Each row of a before or after table is a point. The points were changed in one or more steps. Then noise was added and the rows were shuffled. The steps act on columns, c1 being the first. What was done? A step turns or swaps two columns, mirrors them in a line or flattens them onto one, adds a multiple of one to another, or multiplies or shifts one. Angles are multiples of 10 degrees, from the lower column toward the higher: turns from -170 to 170, lines from 10 to 170 but not 90. Use the fewest steps. Two steps may share a column if one is a turn and the other turns, adds or multiplies; they go together, in the order done. Otherwise the lowest column goes first.
(in the rows, 128 means zero)

Before:
[[172 113]
 [108 164]
 [133 232]
 [112 167]
 [142  86]
 [180 104]
 [146 127]
 [158  89]
 [103 192]
 [152  92]
 [107 177]]
After:
[[114 127]
 [109 121]
 [109 140]
 [150  50]
 [185  60]
 [104 153]
 [138  47]
 [160  48]
 [133 194]
 [147  84]
 [173  78]]
Steps: shift c2 by -40

Before (12 x 8):
[[195  82 130  90 152 111 129 126]
 [145 142 133  86 140 131 122 100]
 [143 152 129  75 183  85 158 115]
 [130 118 115  90 202 134 120 163]
 [150  98  91  87 126  49 127 124]
 [126 191  95 122 142 179  84 150]
 [151  86 108  81 163 111 152  58]
 [158 152 125 101 141 117 166 146]
 [ 93 138 116 113 159 178 166 158]
 [ 41 218 221 222 171 151 155  94]
 [152 154  77 120 147 130 102 139]
 [141 187  75 171 180 200 125 142]]
After, 12 rows:
[[ 42  10  71 249 172 173 155  92]
 [ 95 124 141 149 159 193 165 157]
 [153 121 185  94 148 140 101 140]
 [145 114 129  80 139 136 121 100]
 [153 169 153  86 125  48 128 123]
 [130 142 137  82 202 172 121 163]
 [143 105 136 105 182 112 158 115]
 [151 176 133 105 161 127 153  59]
 [127  80 183  78 142 187  83 149]
 [141  89 196 167 179 226 125 142]
 [194 170 111  90 151 123 129 126]
 [159 106 140 140 142 124 167 145]]
Steps: turn c2 and c3 by 160 degrees; add 1 times c7 to c4; add 0.5 times c5 to c6

Before, 13 rows:
[[119 109  85  98  85 146 158  90 135 114  67 130]
 [122 113 139  58 132 144 120 191 102 188  62 153]
 [145 157  82  94 160  64 116 172 167 201 118 121]
 [ 81 128 102  92 175  90 155 183 150 160 155 136]
 [105 142 155  80 169  84 119 141 119 171  61 184]
 [112 161 123 164 163  97 117 191 138 178 123 123]
 [142 118 125  90 120 174 122  77 171 125 134 116]
 [200 105  98 101 101 134 144  82 123  57 149 104]
 [104 175 124  99 123  75 134 148 117 189 160 102]
 [174  67 110 118  61 125 129  85 145 123 146 157]
 [119 118  91 125 189  80 116 143  98 216 137 113]
 [145 125  61 103  91 143  86  90 127  90 160 144]
 [166 159  78 109 113 167 178  92 137 123 162 159]]
After:
[[121 115  89 129 161  84 119 146  96  80 105 205]
 [174  67 110 116  80 143 132  82 145 110 170 109]
 [119 106  85 100 135 189 160  90 135 137 124 119]
 [143 119 126  93 119 231 119  76 172 137 135 134]
 [112 162 128 161 149  45 116 191 140 103 108 167]
 [103 174 121  99 108 118 132 149 120 109 143 196]
 [142 123  61 104  91 182  90  94 124 140 160  88]
 [121 115 143  58 159 249 121 190 104  69  98 157]
 [200 106 101  97 102 177 143  83 123 189 150  89]
 [144 158  84  96 149 115 118 175 172  80 106 187]
 [103 141 154  80 181 157 117 139 117  62  78 123]
 [166 161  81 110 101 199 177  89 137 109 151 107]
 [ 82 128 107  92 141 145 153 183 150 101 120 145]]
Steps: add -1.5 times c4 to c6; flatten c5 and c11 onto the line at 140 degrees; turn c10 and c12 by 130 degrees

Before:
[[ 68  96 145 164 157 134 112 188  69 156  85 152  75  92 156 133 162 179
  181 126 160  77  63 135]
 [152  86  48 114 161 114 126 187 105 183 184 160  94 127 122 115  93 181
  145  93 138 143 125 158]
 [132  66 134 147 157 156 125 219  69 105  85 126  76 109  69 135 133 215
  179 129 149 115  81 126]
 [ 51 111 197 188 140 198 209 149   8 138  89 109 131  91 133  95 174 183
  163 180 177  83 144  33]
 [ 54  74 127 124 170 101 162 170  61 119 108 104 101 122 120  80 155 205
  165 169 193 119  73 103]
 [149 201 117 123  37 143 127 127 170 130 203 111 192 126  62 125 112 104
  136 100  81 166 120 183]
 [172 115  44 112 161 139  54 179 146 120 108 137  75 107 112  92 103 139
  123 122 169 157 102 149]
 [119 203  48  85  74 142 135 129 180 150 128 146 149 134  51 161  94 126
  117  53 101 201 141 192]
 [135 121  68 122 135 130  56 157  85 130 123 132 156 161 103  97 108 190
  143 122 147 159 165 211]]
After (9 x 24):
[[132  65 161 150 157 154 129 223 131 119  86 126  75 111  67 119 128  49
  176 132 100 112  80 123]
 [ 54  75 201 127 168  99 164 168 126  97 106 106 102 127 123  96 129  60
  166 167 114 118  79 100]
 [147 198  84 123  36 145 127 126 130 126 206 113 191 128  61 124 124 151
  139  99 112 168 123 179]
 [170 114 191 111 161 140  54 178 130 108 113 138  77 110 115 103 125 160
  117 126  70 160 100 148]
 [ 70  98 166 166 157 134 109 187 127 138  85 150  71  92 155 147 129  79
  179 129 131  78  60 136]
 [122 199 123  84  73 138 134 125 128 150 126 147 151 133  51 157 130 170
  117  54  54 200 138 189]
 [135 122 174 119 137 131  57 159 128 113 122 136 153 160 103 114 130 102
  142 119  53 165 164 215]
 [ 52 111 161 188 140 200 211 148 127 115  90 107 134  94 130 115 131  46
  166 177 176  83 147  34]
 [151  88 170 115 162 114 130 187 127 143 186 161  94 128 123 145 128 122
  146  91  39 143 123 159]]
Steps: turn c3 and c18 by -150 degrees; turn c3 and c21 by -70 degrees; multiply c9 by 0; flatten c10 and c16 onto the line at 50 degrees; multiply c17 by 0

Before (8 x 64):
[[139 150 148 165 147 125  66 113 135  82 141 175 132 148 140 189  99 109
  110 166 150 101  86 205 141 145 135 101 164 143 100 171 102 178 124 143
  117 173 106  88 131 126 137 143 133 150 144  76 120 169 130 133  89 100
  108 147 249 107 126  82 138 105 118 141]
 [ 94  94 121 137 154 173 126  31  45 111 105 116 154 150 185 120 157 205
  145  80 135 144  90  95 115 114 161  88 133 141 166  98 121  78 128  85
  111 104 150 102 111 121 131 110 167  64 139 125 130 135 174 101 169  82
   95 132 118 120 172 132 173 100 125 161]
 [125 164  91 126 120 160  43 132 112 154 155  78 123 122 132 128 107 135
  128 144  76 132 148  75 128 103 112 100 161 146 203 170 184  80 126  85
  158  84 124 175 170 142  99 105 108 142 123 168  82 112 168  79 163 167
  170 123  78 165 113 172  93 159  95  46]
 [140 160 136 163 151 133  80 123 175 111 191 131 122 132 144 138 124 130
  147 164 116 103  75 176 176 112 130 101 140 108 110 184  95 128 179 139
   92 135 109  81 139 131 139 166 108 147 187  85 141 154 147 139  74 140
   83 112 194 124 152 106 103 119 106 153]
 [189 161 113  87  97 163  70 161 110 119 144  92 208  75 108 148 117  58
  105 167  99 157 185  96 126  91 105 109 154 164 207 149 199 125  85 151
  114 169 145 168 152 129 112 113 129 155  87 151  90 154 148 111 198 138
  131 140 101 164 148 133  92  99  88  85]
 [151 179  85  89  95 113  74 151 145 121 127  90 180  85 157 136  93  90
  112 136 115 128 143 106  91 100 136 123 201 131 162 153 175 112 116 139
  114  88 148 192 168 118  43 128  89 160 114 147  61 126 153  74 177 166
  150 130  75 134 147 177  62 100 103  95]
 [166 166 132 134 143 108 128 134 156 123 150 149 109 191 108 136 109 122
  158 107 141  93  98 189 168 148 136  81 134 103  94 177 130 155 100 159
   76 201 125  95 108  97 185 148 141 135 152  67 145 177 177 138 102 102
  113 115 203 103 166  65 136 134 153 155]
 [100 104 110 167 138 187 131  84  94 114  99 136 172 118 199 135 165 213
  177  86 128 122 154 107 124 167 129 124  80 141 161 114  99  67 140  88
   84  91  93  84 126  79 122 127 150  55  93 126  89 148 156 116 180  86
   89 152 109  96 169 141 188 128 141 121]]
After, 8 rows:
[[151 181  84  87 142 112  73 152 147 118 128  88 178  84 155 136  93  90
  111 139 114 129 145 108  91 101 129 122 201 131 163 154 176 109 161 137
  111  86 156 190 172 115  38 125  89 155 116 138  62 127 156  71 176 170
  103 129  73 135 146 181  66 101 103  96]
 [165 165 133 135  97 112 128 132 155 125 150 150 116 191 108 139 111 126
  158 109 142  91  99 190 162 152 136  84 136 101  95 177 132 157 140 157
   75 201 128  94 106  99 182 149 139 134 152 147 149 176 182 132 102 107
  191 112 201 103 168  67 139 130 149 153]
 [140 156 139 164 146 135  77 119 174 112 188 126 123 133 146 142 121 132
  152 165 116 103  77 178 173 111 129 104 137 107 116 182  89 125  76 142
   93 138 107  79 138 129 141 164 108 147 190 110 139 152 148 140  78 140
  188 116 195 121 152 104 101 118 103 153]
 [ 94  90 118 133 110 171 124  31  49 114 107 117 155 153 184 118 157 206
  147  80 135 144  94  96 115 116 163  92 132 140 163  98 124  78 113  82
  109 103 150 105 112 117 130 110 168  62 140 102 131 134 174 104 169  80
  150 131 121 121 174 134 172  98 127 161]
 [106 102 113 162 119 183 130  82  94 110  96 142 168 119 202 139 163 209
  175  82 127 121 152 105 127 164 128 123  82 143 157 110  99  67 109  84
   83  92  94  81 129  81 123 127 150  57  91  97  86 146 156 115 183  84
  150 151 112  94 173 141 190 125 136 120]
 [126 168  93 129 131 159  45 134 113 152 158  77 122 118 136 128 108 137
  126 139  78 135 145  78 129 103 115  97 162 149 205 171 186  82 128  87
  154  89 125 178 176 141 101 103 108 143 120 142  79 112 172  83 164 166
   70 129  76 165 112 169  87 154  92  44]
 [188 163 111  85 123 164  68 162 107 119 143  91 201  75 109 148 116  61
  103 163  95 162 187  98 124  84 105 112 157 161 207 152 197 131 182 153
  110 169 142 167 154 128 113 112 128 157  84 121  89 153 145 114 197 141
  106 134 101 166 148 136  94 100  93  84]
 [139 149 148 166 108 120  66 109 136  82 141 173 130 145 141 188 101 106
  113 166 152 103  85 206 139 146 136  99 164 141  99 168 105 179 117 141
  112 175 106  86 133 126 136 143 135 151 144 139 121 172 127 134  90 100
  179 147 251 106 124  80 135 105 119 143]]
Steps: turn c5 and c35 by -140 degrees; turn c48 and c55 by -120 degrees

Before, 11 rows:
[[164 122 134 145 100 120 167 108 154 152 133  68  90 145  82  93  62 137
  126 197 152 126 174 128 178 184 118 119 133 170 157 179 109 119 165  97
  118 149  98 149  69  80 117 187 100 142 106  92  94 163 131 105 135 112
   64 134 163 154 131  98 116 130 113  95]
 [151 132 141 151 123  87 129 106 123 129 148  97 149 143 128 160 102 141
  123 201  77 152 144 104 156 140 114  98 163 177 156 169  58 132 151  79
   90 130 131 183  81  88  68 106  71 120 187  78  92 167 175 195 153  65
  100 144 141 103 154 103  75 128 138 135]
 [ 91 145 165  90 144 185 163  88  71  93 185 181 192  88 163 212 177 139
  132  89  80 129  84 100  93  61 207 219 164  99 223 121 140 155  82 144
  176 128 175  86 201 227  90  48 205 157  47 169 166 170 123 184  77 189
  150 104 106  81 197 149 185 140 198 182]
 [101 101 163  50 107 104 233  66 121  36 192 237 170  99 137 164 200 155
  135 129  39 153  57 133 144 111 219 208 113  94 150 182 101  95 202 143
  129 146 166 129 173 184  88 101 146 162  97 116 206 141 133 201 150 144
  155 132  88 101 182 145 137 142 194 179]
 [129  92 101 106 140 145 121  81 112 115 176  95  71 120  58 108 131 143
  149 114 145  91 101 131  68 151 153 178 182 149 157  98 147 190 119 129
  160 102  71  65  95 100  56 160 169 178 136 148  33 128 161 129 112 128
   97 107 121  70 156  60 105 163 127  78]
 [173 129 167 179 161 111 165 156 186 128 147 102 125 149 102 148 105 142
   93 164 141 181 170 124 190 165 113 115 177 155 102 169  67 112 196  83
   49 173 133 175 132  93 153  72  48 145 183  80  78 163 126 182 132  56
   87 134  91 153  78  65 133  59 126 141]
 [201 141  85 162 183  93 161 127 167 134 148 127 137 135 142 174  95  32
  126 173  94 169 166 120 175 149  99 103 137 158  83 162  70 129 174  62
   98 168 168 184  73 134 156  96  97 164 140  96  77 177 148 201 154 101
  132 114 116 128 129 101 138  78 101 180]
 [125 115 134 150 170 125 115  91 157 128 148  67  71 144  52 103 157 118
  122 220 169 106 121  82 156 110 137 100 166 149 152 155 126 179 143 118
  136 142 107 115  70  90 104 132 176 143 162 152  77 110 158  85 119  75
   97 109 138 145 153  63 107 160 111 131]
 [148 114 136  88 129 236 138  89  43  87 165 172 105 106 157 164 231 128
  116  89 131  83  94  84  28  47 152 195 164  92 209  66 151 171  99 133
  218  93 149  13 135 174  90  81 156 113  35 180 172  94 170 150  83 157
  179 115  87  50 152 122 168 212 130 138]
 [171  74 108 113 103 200 111 101  97 152 165  82  89 123  48  49 163 126
  142 125 172  91 110  89 112  81 147 151 174 114 154 102 104 174  96 102
  112 147  99 110  99  68  96 177 179 153 126 152  62 135 146  86  23  81
  120  84 129  79 193 109 125 194  90  70]
 [162 132 132 166 144  81  97 113 146 152 125 110 118 120  50  99 108 160
  149 159 119 143 134 111 166 120 137 129 181 120 145 116 122 132 130 100
  149 156 105 118  70  65 121 196  90 118 162 170  72 112 168 130 111 128
  123  84 140 120 158  59 121 144 114  80]]
After:
[[152 130 138 148  83  86 130 107 121 128 146 101 146 146 124 156  99 141
  119  76  76 155 142 102 158 141 112 174 165 181 154 166  58 133 152  81
   92 129 130 184  77  88  72  96  74 179 188  78  91 171 175 191 152  64
  100 143 140 101 110 101  76 125 138 136]
 [200 139  86 161 146  97 160 122 162 133 146 126 135 136 142 172  95  33
  125  66  92 170 165 123 137 146 101 147 137 159  87 163  69 130 172  63
   98 165 169 185  75 130 155  82  99 127 138  92  77 178 144 198 151  99
  133 115 119 124  83 102 140  78 103 182]
 [162 132 134 168 106  84  99 111 146 150 124 110 115 122  50 102 109 161
  150 109 118 141 137 111 159 123 136 158 181 121 149 117 121 132 129  99
  148 160 105 118  71  66 123 196  92 155 163 171  73 111 169 147 106 124
  122  84 141 123  94  56 119 145 111  81]
 [ 92 145 162  91 105 184 161  84  73  96 183 181 194  86 163 209 177 140
  132 141  78 128  90 100 190  60 210 178 161 101 222 121 142 156  85 141
  176 130 176  85 205 222  87  41 204  81  45 167 167 170 126 168  75 192
  148 104 105  80 174 149 188 141 195 183]
 [165 124 133 143  59 118 166 110 154 151 134  67  89 147  78  95  62 135
  126  64 149 124 174 131 140 183 116 191 134 175 158 178 109 116 164 100
  116 145  95 148  66  80 117 189  97 161 109  95  93 163 130 114 135 113
   65 137 161 155  83 100 116 128 114  93]
 [170  78 107 114  63 202 112 103  99 150 169  82  87 120  51  54 166 130
  143 119 174  88 110  88 190  82 150 146 176 115 150 102 106 177  96 103
  110 147  99 114 105  66  93 184 177 109 125 151  64 135 147  97  26  81
  124  86 129  75 153 108 130 193  91  67]
 [149 114 136  85  88 238 136  89  43  89 165 173 105 106 156 164 229 127
  115 165 132  80  95  83 135  44 156 157 164  93 210  63 151 168  97 134
  221  93 148  13 136 177  88  81 157 116  35 178 172  94 172 145  85 156
  180 118  91  50 233 123 166 217 133 140]
 [171 132 167 178 121 111 168 156 184 126 144 102 126 148 105 153 104 144
   91  89 142 178 170 125  88 167 116 155 176 155 105 168  64 114 199  82
   47 172 136 171 136  93 152  67  49 138 182  80  74 160 128 177 133  55
   89 134  90 155  59  58 129  56 130 142]
 [127 115 131 152 134 124 116  90 155 128 149  70  74 144  52 100 153 119
  124  49 168 105 119  77 156 105 136 194 162 149 152 157 124 178 139 120
  135 144 106 113  72  89 106 140 169 177 161 155  77 106 160  88 118  75
  101 110 137 147 106  61 106 157 112 128]
 [127  90 101 102  96 147 121  81 110 115 175  93  71 121  59 106 134 143
  149 103 146  95 103 130 148 151 154 159 179 146 155 101 148 187 125 132
  161 103  73  64  95 103  58 157 166  82 140 146  33 124 160 133 113 130
   99 107 121  74 192  59 105 164 126  75]
 [102  98 163  54  66 102 231  65 122  35 188 236 168  97 140 165 201 159
  136 105  38 153  58 128 185 107 220 207 116  94 151 179 103  94 204 143
  131 147 166 130 173 184  91  90 146 106  96 111 205 145 133 195 150 145
  157 130  90 102 121 145 135 142 196 181]]
Steps: shift c5 by -40; add 1 times c20 to c28; turn c20 and c46 by 140 degrees; turn c25 and c59 by -80 degrees; turn c44 and c52 by 10 degrees
